Each row of a before or after table is a point. The points were changed in one or more steps. Then noise was added and the rows were shuffled. The steps act on how far a point lies along the listed directions, d1 being the first. Write out the steps. A step turns or swaps two directions, mirrors them in a line or flattens them onto one, adds a multiple of one to another, or multiplies one. Angles are multiples of 10 degrees, from the lower direction toward the higher: turns from -170 to 170, lines from 10 to 170 but not 90. Use the fewest steps. Two steps may share a direction if one is a turn and the other turns, adds or multiplies; they go together, in the order done. Otherwise the lowest direction goes first.

Directions:
(1): -47,5
(2): 5,47
Before, 14 rows:
41,-39
22,27
26,-27
19,-14
14,-19
29,-8
28,-50
16,11
28,-30
-30,-54
16,-57
-35,-58
29,-5
-3,-43
After:
21,-45
-4,-61
31,-7
9,12
51,-52
33,-9
7,27
43,-33
24,-12
59,-39
43,-60
38,-28
-2,-58
23,-21
Steps: add 0.5 times d2 to d1

Directions:
(1): 22,4,51,37
(2): 47,-37,4,-30
Before:
-26,-3,-23,-12
16,-9,28,24
-18,13,0,12
20,2,35,16
23,-33,-10,-17
13,-6,63,31
12,7,48,32
29,-26,-3,-9
-36,15,-10,11
44,-8,51,16
After (10 x 4):
-33,-4,-38,-23
-38,15,-15,6
21,-33,-16,-21
29,-26,-3,-9
24,8,76,52
55,-6,79,36
24,-8,47,37
-18,14,1,13
26,-3,95,53
29,3,55,29
Steps: multiply d1 by 1.6

Directions:
(1): 34,55,-29,12,-31,-41,-3,18,-44
(2): -7,60,34,-49,4,38,-31,20,6
(3): -67,6,22,15,-30,4,-5,-36,-51
Before (13 x 9):
39,-36,-60,31,-17,-53,16,0,-4
-52,6,40,-5,1,20,-31,-1,-17
-14,-51,12,11,3,11,2,-24,21
19,2,23,-13,22,16,4,4,35
7,11,29,-17,-21,11,-12,10,1
4,-19,-64,55,-24,-95,26,-6,-34
49,23,-12,-30,-3,-13,-9,22,21
68,79,-39,-17,15,-30,-18,50,14
29,66,-19,-19,-13,-27,-30,27,-6
24,-45,0,0,37,30,14,4,15
-1,-4,19,-24,-5,50,-5,15,15
-31,-5,5,-10,-13,9,-13,-15,3
15,8,12,-24,0,29,-23,17,25
After (13 x 9):
34,-21,-1,-19,7,40,6,27,38
-24,-11,25,-2,11,10,-21,8,2
70,-44,-13,-17,58,32,13,32,50
34,-7,-3,-15,8,18,-13,22,37
-42,56,-5,10,-47,-34,-27,-17,-64
-17,71,-21,15,-24,-34,-15,-1,-52
-9,0,-29,14,-35,-30,-4,-12,-35
8,-1,23,-7,-23,3,-5,5,-2
51,-10,8,-13,35,8,9,18,57
-78,28,-18,40,-56,-67,1,-33,-87
39,-44,2,-9,29,15,-1,9,62
20,18,-8,-16,-15,-16,-6,5,-3
-13,-11,-5,-11,-4,6,-8,-6,17
Steps: add 1.5 times d1 to d3; multiply d2 by 0.4

Directions:
(1): -42,-12,-27,18,-41,46,-24,20,13,-24,-64,30
(2): -12,-47,-4,-44,35,-36,-23,-3,-62,1,-32,34
(3): -10,-39,17,-43,21,-4,-2,36,81,35,-1,11
(4): 13,-1,-50,17,26,16,46,30,-5,-5,39,71
(5): 53,-29,1,-28,22,86,-14,-26,-7,-8,2,-11
(6): 31,18,16,-20,-62,-3,-55,7,-10,32,34,49
Before:
20,-28,10,-38,0,6,-4,26,34,23,3,33
-9,-41,-4,-25,38,3,-1,30,16,-4,0,23
-23,29,16,1,-43,-14,-20,28,95,22,15,20
6,2,-3,-8,-2,-6,-9,22,-23,-9,3,16
-19,-6,-15,-3,7,-61,-3,16,-8,12,7,49
-6,10,-24,3,-9,0,-10,23,-23,-11,7,57
-14,-7,3,-11,-1,19,-25,16,-18,9,-27,31
-8,-13,9,-24,33,-31,34,10,0,19,20,27
-12,-1,-16,5,40,3,58,29,80,-7,22,4
After (9 x 12):
-41,-19,-14,0,-6,42,-26,24,-11,-10,-66,38
9,17,-5,3,15,1,46,29,87,7,50,10
15,-37,8,-42,13,2,0,25,27,18,-6,32
-23,-11,-16,1,28,-66,14,13,-7,6,3,33
11,-5,20,-25,58,-49,58,0,1,27,51,1
-1,-2,-6,-5,8,-7,-3,21,-24,-14,-6,13
-32,12,9,-15,-58,-14,-50,34,72,23,-9,56
-16,-38,-9,-13,41,12,10,30,28,-10,-5,11
-28,-4,-37,8,-9,11,-11,27,-25,-25,-27,63
Steps: multiply d1 by 2.5; turn d2 and d6 by -40 degrees

Directions:
(1): 19,-27,-58,27,51,12,82,34,9,10,-4,2,-38,-37,39,37,-14,15,-8,16
(2): 29,20,33,-17,28,66,27,-2,13,6,-52,-35,-29,4,-52,-34,17,-46,-32,42
Before, 12 rows:
-6,7,13,-3,-15,-11,-30,-6,3,-11,9,1,12,16,1,-5,2,-4,5,-18
-1,-7,-3,7,-9,-18,-5,-9,-10,-4,19,16,14,5,7,1,2,16,11,-11
-4,-2,8,-1,-23,-8,-25,-16,-7,-8,10,10,9,0,4,2,5,4,5,1
-4,-2,-16,1,-3,-6,15,-6,11,-5,6,1,2,-2,-6,4,8,-7,1,-2
16,24,31,-11,25,49,26,8,19,7,-39,-22,-17,-4,-32,-18,13,-32,-30,33
-9,-2,-28,15,-4,-21,-1,4,1,11,16,8,16,2,13,18,-11,14,10,-18
19,9,16,-2,21,41,22,7,10,7,-35,-23,-17,-2,-30,-9,1,-19,-22,21
0,-12,-3,6,-8,-19,7,2,2,4,0,0,6,-14,1,5,2,8,5,12
21,7,18,-6,12,30,27,11,12,20,-26,-17,-17,-3,-13,-10,4,-21,-22,18
-13,-1,-3,-1,-8,-18,-11,0,-4,1,4,10,7,1,6,-1,5,10,0,-5
-5,4,-25,21,-19,-36,-20,-2,4,0,24,20,17,1,37,11,-6,30,24,-27
14,10,21,-2,17,28,23,-2,12,-4,-23,-8,-22,5,-7,-12,6,-23,-8,19
After, 12 rows:
0,-7,-6,7,-13,-4,-3,-9,-7,-9,7,10,1,-8,13,9,2,7,2,4
-3,0,-21,2,0,-6,19,-6,11,-5,6,0,-1,-3,-5,5,8,-6,0,-4
-2,1,2,1,-6,-7,-13,0,3,-8,7,2,4,9,8,3,-1,-1,3,-14
2,-17,-59,32,22,-12,41,21,4,17,15,8,-4,-18,33,36,-17,22,6,-10
2,33,66,-27,-22,30,-46,-23,4,-3,-29,-25,16,28,-62,-39,16,-29,-15,7
13,-17,-75,45,24,-25,49,26,9,10,18,22,-15,-32,70,41,-19,42,18,-14
1,29,57,-21,-16,20,-28,-22,6,-12,-18,-12,0,30,-33,-35,16,-34,-4,11
4,-15,-13,9,0,-16,19,5,3,6,-3,-2,-1,-18,8,13,3,9,4,13
5,26,59,-26,-25,21,-31,-12,5,14,-25,-19,10,21,-43,-36,12,-29,-18,9
-6,-11,-18,8,6,-15,9,5,-3,1,5,11,-4,-10,16,9,3,17,-3,-1
-4,54,95,-44,-31,37,-65,-28,10,-5,-35,-25,25,37,-75,-61,29,-48,-22,15
8,-17,-22,15,11,-11,26,4,-8,0,15,17,0,-10,21,15,-5,23,8,-3
Steps: add -1.5 times d2 to d1

Directions:
(1): 39,-8,-26,23,-11,-25,19,-15,8,-3,32,-21,2,32,-39,-56,1,6,52,59,-26,12,-76,-7,8,3,40,41,62,23,20,-58
(2): 22,6,26,20,-4,24,76,58,48,-27,37,-6,46,-10,-33,-26,73,9,-54,32,3,-33,19,-5,-13,9,24,-32,-36,13,-42,-17
Before:
26,-1,-15,8,-13,-16,38,-7,13,-6,20,-21,8,15,-29,-54,9,29,47,45,-18,18,-69,-26,-6,4,37,39,46,23,10,-45
-34,5,16,-13,8,19,10,28,14,-10,-14,17,26,-29,30,24,5,-3,-62,-22,21,-13,43,4,-7,0,-16,-23,-48,-10,-16,38
-11,-8,-16,-15,6,-4,-39,-18,-22,11,-23,-1,-26,25,1,17,-35,-5,28,-3,3,15,2,-3,9,-10,-17,8,23,2,8,4
14,-26,-22,9,-9,-35,-15,-59,-19,15,-6,-13,-24,33,6,-30,-50,-12,81,29,-20,33,-90,5,24,3,16,57,81,1,46,-40
11,-27,-19,4,-8,-3,3,-24,0,0,14,-11,-7,23,-15,-27,-19,1,42,25,0,17,-56,1,13,-11,11,37,43,11,13,-27
-24,-9,16,1,16,21,3,4,-11,8,-16,1,-5,-14,22,39,-12,-22,-19,-45,19,-21,46,7,-6,-9,-20,-21,-31,-2,-3,42
14,-7,-17,12,8,-16,-11,-19,-7,-1,19,-7,-8,19,6,6,-21,3,18,25,-10,10,-50,-16,-8,-8,23,33,35,7,11,-10
-7,0,-6,-11,9,0,-29,-15,-13,17,-2,17,-12,-8,16,14,-11,3,13,-14,-4,12,-9,1,-9,13,-1,-2,-7,14,21,7
7,-2,-36,-2,-4,-7,-4,-24,-18,8,8,-16,-3,13,-22,-20,-10,8,33,24,-19,13,-40,-2,0,-3,14,34,37,-4,29,-30
-20,19,33,-14,10,25,22,44,25,-8,-10,3,9,-21,23,12,37,1,-61,-24,15,-12,63,-12,-23,-3,-9,-39,-43,-19,-41,44
-28,-8,7,-15,22,3,-44,-22,-37,24,-16,21,-19,-7,39,42,-41,10,-18,-63,19,8,37,11,-9,-13,-56,-9,-19,-18,18,43
22,4,5,31,-10,18,47,32,27,0,15,-8,27,16,-16,-29,26,7,-4,22,-5,-23,-7,-7,0,-5,21,-4,0,-7,-26,-11
After (12 x 32):
-6,-4,-16,-14,8,-7,-36,-17,-22,8,-19,-2,-24,28,-2,14,-35,-7,32,1,5,13,-4,-2,9,-6,-10,11,31,5,9,0
21,-27,-21,12,-11,-36,-2,-51,-9,10,-1,-17,-18,34,-6,-40,-38,-8,80,42,-17,31,-97,4,23,4,26,55,80,6,46,-45
-6,0,-7,-14,10,0,-31,-15,-13,16,0,16,-10,-6,15,15,-13,4,16,-14,-1,15,-12,2,-3,15,-2,-2,-2,16,21,5
28,0,-7,10,-9,-12,49,4,20,-12,26,-21,16,14,-32,-54,20,31,37,50,-17,13,-65,-26,-7,4,39,33,39,25,1,-46
16,4,10,28,-9,20,46,33,29,-2,16,-7,25,11,-14,-23,29,7,-10,18,-2,-25,1,-8,-3,-7,18,-6,-4,-8,-27,-7
-26,-8,14,-1,14,23,-7,1,-15,11,-19,0,-9,-12,24,41,-19,-25,-14,-47,16,-19,46,7,-6,-11,-20,-18,-28,-1,0,45
-36,6,12,-15,7,17,0,21,10,-4,-18,17,22,-30,34,29,-6,-4,-57,-27,20,-9,46,4,-5,-3,-18,-23,-43,-12,-11,40
12,-2,-33,0,-7,-7,6,-21,-14,10,10,-15,4,13,-27,-26,-3,9,32,29,-23,12,-40,-2,1,-2,19,31,38,0,25,-31
13,-25,-16,8,-11,-1,8,-18,4,-2,20,-12,-4,23,-19,-32,-13,2,35,32,1,14,-57,1,9,-10,16,36,42,13,8,-26
-23,16,34,-19,11,27,10,37,19,-6,-18,6,4,-23,32,18,31,0,-61,-31,17,-10,67,-11,-22,-7,-16,-41,-43,-25,-37,55
-28,-9,3,-16,22,-4,-48,-30,-43,28,-17,22,-25,-3,40,40,-45,10,-6,-61,15,11,29,11,-8,-18,-54,-3,-11,-19,22,41
17,-10,-16,15,9,-14,-5,-19,-5,-2,25,-7,0,22,4,2,-15,6,15,28,-13,8,-52,-17,-11,-5,29,36,29,6,7,-13
Steps: turn d1 and d2 by 10 degrees

Directions:
(1): -24,-17,-11,9,-45,-38,26,-6,2,37,2,16,44,-5,-22,20,1,-36,-31,-90,-26,24,49,-13,15,-26,25,-23,-58,-13,-16,61,-14,-18,-6,-28,13,-37,40,19,34,-62,-23,3,-34,21,-45,11,29,15,-31,58,-11,-34,22,13,13,38,-38,31,-14,19,-30,0
(2): -20,20,17,-23,0,36,10,-43,-49,33,-26,-48,-53,17,-29,-25,6,12,-9,16,52,-13,52,-8,39,-43,-50,-21,-16,-31,-5,6,-14,40,-25,-7,-3,-23,56,17,33,20,-29,-30,-24,59,44,14,-24,26,51,-22,5,22,-15,29,-21,9,-20,30,4,43,44,-55
(3): -80,-5,23,56,8,20,2,20,23,-30,56,-44,-12,19,-27,-18,-26,-9,30,-15,-20,25,17,-10,19,-41,3,-14,56,5,19,5,-40,-23,-41,76,26,-53,13,28,23,-22,43,50,2,28,15,43,4,-3,-4,-10,16,-3,-19,-4,-15,-14,6,-67,6,-55,-27,-17
(4): -26,-11,0,11,-46,2,-3,5,-58,-18,-16,59,6,58,-21,15,-50,43,-35,-18,-18,0,-10,64,61,0,-8,45,18,37,35,-31,47,21,20,35,27,14,8,12,-21,19,5,-6,-11,-18,31,14,10,16,43,54,4,-31,40,29,5,46,-6,19,66,-44,14,-4
(5): -14,66,29,-11,-18,-5,42,-33,16,87,19,-43,4,22,62,5,20,-1,53,28,-24,6,-8,-26,11,7,-26,15,-4,13,-15,-2,11,66,-13,27,30,9,11,-11,-32,-6,-55,54,-15,-26,9,-30,6,15,7,41,-68,-12,7,26,-36,-9,19,8,2,-39,-51,36
(6): -12,41,-37,12,34,-57,-38,-23,-16,-40,17,-15,16,-4,28,-16,-95,-10,-41,-4,-10,27,39,-31,-38,38,-17,-5,-6,-47,-23,-10,32,25,-22,-3,25,-4,-74,-6,31,-12,-34,9,-40,-35,38,5,-17,32,-1,-26,-18,-34,41,2,-8,-42,-50,-18,8,-2,17,-38
Before:
26,19,-3,-54,7,7,-10,-3,-4,9,-5,7,-23,-5,12,2,25,12,13,49,35,-34,-15,12,-21,24,-8,23,18,6,7,-33,27,8,9,-46,-27,20,-2,-9,-20,27,-12,-13,29,-8,3,-18,-16,-16,17,-9,-2,39,-19,-1,-4,2,13,25,-9,25,22,28
-18,17,-4,39,-41,-49,6,1,-7,57,20,14,36,27,49,-2,-18,-15,2,-39,-51,28,-12,6,9,6,18,0,-14,39,-15,-12,39,22,8,27,44,-4,-17,-13,-21,-31,-30,72,-19,-40,-9,-9,34,29,9,85,-45,-85,31,8,-6,13,-23,-16,41,-53,-62,22
8,12,-36,6,-47,-76,23,-29,-42,25,-28,52,48,30,21,9,-70,-1,-71,-73,-5,15,24,13,4,43,11,36,-62,21,4,3,56,22,10,-20,41,1,-31,-17,4,-28,-64,-9,-45,-33,15,-14,26,58,18,72,-39,-68,71,28,-8,46,-58,44,33,14,1,-14
3,21,-6,-16,23,-7,19,-20,-1,0,13,-35,-33,-1,7,-17,10,-8,26,22,16,9,23,-21,-34,-16,-9,-18,-15,-11,-1,-16,-16,28,-5,7,-4,1,-6,-10,12,26,-7,-12,-13,23,16,-16,-17,-4,7,-26,-22,7,-17,6,-5,-15,16,-16,0,2,20,-27
-43,5,-5,49,18,25,-22,4,-51,-57,4,13,-11,38,-31,-18,-39,21,-1,17,9,1,-4,49,32,2,5,7,47,26,21,-39,9,-4,-14,59,15,-5,-12,3,26,18,58,16,6,-7,54,36,-22,17,28,-17,15,-4,11,9,-19,-2,15,-34,38,-34,15,-11
-1,-14,16,-14,-19,34,13,12,-46,-4,-23,38,-33,30,-6,-11,1,43,14,21,20,3,-29,44,42,-11,-19,13,37,39,40,-25,-2,11,51,38,-13,16,28,2,-29,52,23,-39,15,30,13,-8,-22,8,44,23,28,29,-32,13,-16,9,40,23,37,-18,42,-15
-2,35,30,-6,-16,23,21,-35,16,67,3,-66,-30,-37,31,-10,65,-25,33,26,28,-8,16,-48,-5,-28,-29,-23,-22,-8,-13,16,-22,41,-25,-20,-7,-5,53,-8,6,-30,-39,2,9,15,-12,-7,4,22,15,-1,-38,33,-26,-6,-30,-17,27,19,-50,18,-44,3
-27,-19,4,32,46,36,-31,60,49,-53,55,0,-3,2,-31,-38,-1,13,34,17,-16,12,-38,-9,-12,-4,18,3,69,13,45,-19,-22,-43,14,42,-11,-3,-25,-2,-1,11,59,26,44,3,10,18,-10,-38,-22,-59,35,12,-37,-32,-13,-28,33,-78,9,-32,7,-10
-45,-12,30,35,-4,42,30,6,42,13,50,-5,0,3,-26,-2,53,-32,60,0,2,4,3,-16,23,-38,26,-14,21,-2,4,19,-29,-49,-27,20,3,-21,46,19,-12,-9,64,29,21,31,-39,12,5,-30,-25,22,6,13,-17,-23,18,-1,23,-40,-12,-16,-28,24
19,51,18,-15,-11,-40,26,-33,53,95,49,-45,16,-19,40,10,29,-46,31,-32,-44,10,27,-64,-27,-1,-8,-22,-52,-9,-49,39,-5,27,-12,-22,29,-12,7,-4,-10,-50,-58,45,-19,-19,-24,-38,8,9,-31,36,-69,-35,3,2,-23,-6,-11,-6,-55,-9,-64,38
-46,-7,6,-1,51,25,-28,4,3,-67,17,-55,-57,1,-19,-21,-37,21,15,31,15,5,13,-7,-7,-7,-1,-17,49,-15,14,-25,-22,-9,-15,43,4,-29,-24,9,18,26,42,6,7,27,57,12,-29,-3,-5,-63,35,15,-7,-15,-8,-51,-5,-46,-2,-2,60,-18
34,-35,-4,-15,-35,-1,27,33,45,7,-2,63,43,-9,22,42,53,-14,21,-32,-19,-5,-58,-6,-12,29,73,22,10,41,1,-9,-12,-49,23,-35,-17,38,4,-6,-14,-28,-9,21,21,-19,-54,-27,35,-4,-33,52,2,2,-14,-24,8,-7,21,4,-35,-21,-16,68
-38,32,-13,11,33,-30,-36,-18,-10,-46,39,-58,-9,-14,-1,-38,-46,-16,-34,4,3,26,41,-46,-13,0,-29,-43,8,-77,-15,-4,4,-10,-35,-2,4,-36,-29,-14,31,-24,-11,-22,-34,14,57,21,-14,8,23,-65,12,10,8,-17,-12,-32,-24,2,-23,31,21,-66
After, 13 rows:
-25,-31,12,27,-23,19,28,6,31,16,28,30,26,-5,-33,12,49,-43,27,-35,-5,4,13,-8,18,-35,42,-13,-19,-8,-6,39,-16,-62,-11,-20,-3,-18,49,19,-1,-25,55,8,10,28,-64,9,14,-27,-39,45,11,-3,2,-20,39,21,5,-11,-15,8,-24,28
-2,0,-31,10,-21,-27,2,-23,-61,6,-32,47,35,14,-24,10,-14,-10,-43,-47,3,3,32,33,22,12,25,-10,-54,4,-16,15,21,0,4,-28,10,-1,12,-3,43,-23,-4,-17,-34,-8,3,12,-2,33,-1,35,-13,-29,44,22,1,33,-23,40,13,30,8,-2
-8,44,47,11,10,9,17,-7,65,58,76,-64,-20,2,34,-7,31,-18,77,17,-41,2,-16,-42,-11,-15,-14,-4,26,25,-13,-2,-20,21,-22,48,33,-11,5,-1,-36,-15,-4,73,16,-13,5,-20,-1,-10,-12,8,-47,-11,-29,-7,-34,-23,32,-64,-32,-65,-66,44
-40,37,8,47,19,-6,7,-1,-5,-28,32,-28,-16,46,32,-32,-75,27,16,29,3,11,-22,4,1,32,-17,43,64,44,37,-60,24,25,-27,90,53,-9,-63,-14,-18,19,1,51,2,-32,75,8,-3,30,41,-6,-20,-25,16,3,-43,-20,2,-62,44,-67,-5,-16
23,-46,0,13,-9,10,4,66,69,-48,26,67,41,-9,24,34,37,-6,40,-7,-32,-2,-93,4,-30,44,88,35,67,61,20,-39,-15,-75,23,6,-15,45,-34,-10,-30,-16,38,43,50,-41,-45,-16,33,-25,-40,25,22,8,-26,-49,10,-30,46,-50,-29,-64,-22,78
-14,27,41,-3,-19,46,20,-35,0,60,-6,-66,-52,-23,11,-18,67,-9,36,33,41,-14,16,-31,19,-46,-41,-20,-7,-2,3,5,-29,42,-26,-7,-8,-7,75,0,5,-14,-25,-7,16,37,4,3,0,20,36,-6,-23,47,-36,1,-33,-7,31,17,-38,20,-27,-9
-21,12,14,55,-24,-29,4,24,24,41,41,1,24,25,54,-9,0,-11,42,-11,-57,24,-46,9,1,5,26,4,27,59,-3,-30,23,6,7,62,38,-1,-27,-19,-41,-20,3,96,9,-47,-14,-5,32,6,1,68,-38,-69,5,-8,-6,-6,9,-53,36,-83,-77,42
23,-21,-1,-33,-31,14,16,-1,-57,17,-42,50,-16,13,-12,-3,11,25,-16,-12,28,3,0,34,33,-13,-13,-4,-16,19,22,4,-1,7,58,-12,-25,12,41,3,-9,33,-2,-67,-5,43,-9,-14,-19,18,32,33,25,24,-20,17,-5,23,14,60,18,30,50,-23
30,-37,-43,-7,-16,-46,-7,39,34,9,7,79,75,-27,-22,10,11,-23,-39,-85,-39,20,-2,-13,-23,20,54,-4,-57,-7,8,45,10,-47,54,-70,-17,10,-8,-12,11,-46,-9,-16,-1,-17,-65,-13,23,-19,-68,25,4,-38,17,-16,21,28,-22,20,-12,37,-11,12
25,14,-7,-55,3,6,-12,-4,-7,8,-8,12,-21,-4,4,4,25,13,6,43,37,-34,-12,14,-21,24,-8,22,11,4,8,-29,28,7,9,-54,-29,18,1,-8,-17,24,-14,-20,25,-5,4,-16,-15,-14,19,-7,4,37,-16,-1,-4,8,9,31,-10,32,24,23
-35,51,-12,-8,11,-40,-17,-43,-28,-3,25,-58,-1,-8,6,-30,-40,-17,-46,-8,4,26,59,-51,2,-6,-43,-41,-26,-83,-27,11,14,20,-35,-22,14,-36,-6,-13,35,-31,-49,-26,-57,18,55,13,-11,24,31,-36,-12,-5,23,6,-16,-16,-38,35,-21,45,19,-69
9,19,-8,-30,6,-11,28,-32,-16,28,-1,-22,-31,2,3,-7,17,-14,12,6,19,6,38,-18,-22,-22,-11,-20,-44,-17,-5,-1,-11,37,0,-11,-5,1,13,-10,16,18,-25,-26,-26,31,9,-21,-13,4,12,-9,-27,2,-9,17,-2,5,6,12,-1,20,22,-30
-3,-8,-27,-44,-8,-34,1,-32,-27,11,-34,-6,0,-16,-14,12,-21,-8,-50,-51,7,11,60,-16,-4,0,8,-29,-70,-40,-22,36,4,7,10,-57,1,-21,11,3,37,-22,-38,-36,-42,29,5,-15,-3,27,-27,9,-1,-21,40,10,13,2,-58,56,-19,69,53,-11
Steps: mirror d1 and d3 in the line at 50 degrees; multiply d2 by 1.6; multiply d4 by 0.7; turn d5 and d6 by -20 degrees
